Each row is a point. Two turns around zero, p and q, are shown by what they do to some points. Write where each new point lands after one turn and then the other. Backwards means that the second turn is done in reverse. Each puzzle has new turns, and all numbers are rounded.

Turn p:
[ 2.5 -0.9] => [ 2.1 -1.6]
[-3.3  3.0] => [-2.3  3.8]
[ 0.8 -2.0] => [ 0.2 -2.1]
Turn q:
[0.9 2.0] => [1.7 1.3]
[-3.7 -2.3] => [-4.3 -0.3]
[2.8 0.3] => [ 2.6 -1.1]
Where do these land?
p, then q: [-1.0 -3.9] => [-3.5 -2.0]
q, then p: [-2.7  3.4] => [0.5 4.3]
p, then q: [2.2 0.1] => [ 1.6 -1.5]
p, then q: [1.6 0.3] => [ 1.3 -0.9]

Turn p:
[-2.0 -2.8  2.4] => [-0.3 -4.1  0.5]
[-0.6  1.0  1.9] => [ 0.4 -0.5  2.1]
[ 1.8 -3.9 -2.2] => [ 0.6 -1.1 -4.7]
[ 1.4  2.2 -5.3] => [-1.7  5.0 -2.6]
[-1.2  2.0  1.7] => [-0.2  0.2  2.9]
[0.6 1.5 1.5] => [1.2 0.6 1.7]
Turn q:
[1.4 1.3 1.3] => [-0.3  0.4  2.3]
[ 2.5 -1.2 -0.5] => [2.6 0.8 0.8]
[ 1.7 -0.8 -0.3] => [1.7 0.5 0.6]
[-8.2  0.6 -0.3] => [-5.7 -3.0 -5.1]
[ 1.0  1.1 -1.4] => [0.1 2.0 0.1]
[ 1.8 -0.9  1.2] => [ 1.6 -0.6  1.6]
Where do these land?
p, then q: [-0.1  1.9 -2.5] => [-2.9  1.2 -0.1]
p, then q: [-2.8  1.9 -3.0] => [-4.2 -0.8 -1.6]
q, then p: [0.5 0.3 2.5] => [ 0.9 -2.3  0.6]
p, then q: [ 0.8  0.3 -1.2] => [-0.7  1.3 -0.1]
p, then q: [ 1.5 -4.5  4.1] => [ 6.2 -0.7 -0.2]

Turn p:
[ 1.7  0.1 -3.9  2.6] => [-2.9 -2.7 -3.0  0.4]
[ 1.9  0.5  3.4 -1.9] => [4.1 0.5 0.6 1.1]
[-0.4 -0.9 -4.2 -0.4] => [-2.4 -1.1 -1.9 -2.9]
[-1.0  3.6  3.1  0.3] => [1.0 3.6 0.4 3.1]
[-2.1 -3.3  1.7 -0.7] => [ 0.2 -0.4  4.0 -1.7]
Turn q:
[ 4.3 -0.2  3.0 -2.5] => [ 4.9  2.8  1.4 -0.2]
[-3.4 -1.4 -2.1  0.1] => [-2.5 -2.6 -1.2 -1.9]
[-0.5  4.5 -1.0 -0.1] => [-2.5  3.3 -1.7  1.2]
[ 3.3 -2.4 -2.5 -0.6] => [ 3.6 -1.9 -2.5  0.8]
[-2.8  0.2  1.6  4.1] => [-3.5 -1.6  3.1  1.7]
[-0.9 -0.7  1.0 -0.9] => [ 0.0 -0.1  0.9 -1.5]
Where do these land?
p, then q: [-1.6  0.2  5.7  2.0] => [-0.4  1.4  4.9  3.6]
p, then q: [-2.0  0.1 -3.1 -1.5] => [-1.3  1.5 -1.9 -2.9]
p, then q: [ 2.6 -1.9 -2.0 -2.7] => [ 3.4 -0.8 -2.5 -1.9]
p, then q: [ 1.4  2.0 -2.5 -1.1] => [-0.5 -0.5 -3.6  0.0]
p, then q: [-0.4 -0.4  1.9  3.3] => [-1.3 -1.5  3.1  1.2]

Turn p:
[ 1.0 -0.9  0.3 -3.1 -0.5  2.6] => [ 0.2 -2.2  1.2 -3.3  0.9  0.8]
[ 0.6  4.1 -1.7  1.6  2.2 -4.7] => [ 0.8  2.8 -2.3  2.9  0.8 -5.2]
[-1.1 -4.2  1.4 -3.3  1.9  3.0] => [-4.2 -2.3  1.8 -3.2  1.3  2.6]
[-1.5 -0.7  1.9  0.3 -2.3 -3.9] => [-0.3 -0.3  2.9  3.6 -2.0 -1.1]
[ 3.4 -1.2  1.9  2.8  0.5  0.7] => [ 1.0 -2.1 -2.1  2.4  2.0  2.3]
[ 1.9  0.9 -3.9  2.5  0.1  0.6] => [ 1.7  0.5 -4.6 -0.5 -1.3 -0.4]
[-4.3  2.0  0.2 -0.7 -1.9  1.9] => [ 0.8  3.6  3.0 -2.0 -1.5  1.2]
Turn q:
[-1.2 -2.8  2.2 -0.2 -2.8  0.8] => [ 0.7 -1.1 -0.9 -2.2 -3.7  1.3]
[ 0.2  0.9 -2.5  3.0  0.7 -2.2] => [ 0.8  0.9 -1.8  3.8  1.1 -0.8]
[-0.2 -0.3 -3.8 -0.8 -0.4 -3.5] => [-1.2 -0.8 -4.2  1.2  2.3 -1.1]
[ 0.9  1.1  5.7  0.1 -1.9  1.6] => [ 2.1  0.3  3.5 -2.7 -3.7 -1.8]
[ 4.6  1.4  1.9 -0.2  4.8  0.7] => [ 2.5 -1.3  5.1  0.6  3.9 -0.8]
[-1.3  1.0 -3.9  1.7  0.1 -0.4] => [-1.2  2.2 -2.3  2.7  1.2  0.7]
[-3.5 -1.3 -0.6 -1.2  0.5 -1.1] => [-3.2 -1.7 -1.3  0.6 -1.1  0.8]
[ 3.0 -1.9 -0.2 -1.1  4.0  0.4] => [ 1.4 -2.7  2.1  0.1  3.7  1.7]
[-2.5  1.9  1.1 -1.2 -5.0  3.8] => [-1.7  4.3 -0.2 -4.0 -3.8  0.2]
Where do these land?
q, then p: [-0.4  0.9 -2.7  0.8 -1.1 -1.4] => [ 0.2  2.0 -2.2 -0.1 -1.0 -1.5]
q, then p: [ 1.3 -0.3 -0.1 -0.1 -2.2  1.8] => [ 1.6 -0.8  0.3 -2.0  1.0 -1.4]
q, then p backwards: [-1.8 -0.9 -1.1 -4.7  5.2  6.3] => [-3.7 -3.9  5.4 -2.7  2.3  4.9]
q, then p backwards: [ 1.9  1.8  1.1  0.6  1.1 -1.4] => [ 0.8  2.0  1.1 -1.2 -0.4 -2.0]
p, then q backwards: [-0.2  0.6  2.6  0.0 -3.0 -4.8] => [-0.1  1.9  3.2  3.6  3.0 -1.9]
q, then p backwards: [ 1.5 -2.9 -0.9  2.9 -2.0 -3.2] => [ 4.2  0.7 -1.9  3.1 -1.6 -0.5]
q, then p: [-2.4  0.8  1.1  0.7  2.0  2.7] => [1.2 1.8 2.5 0.6 0.7 2.8]
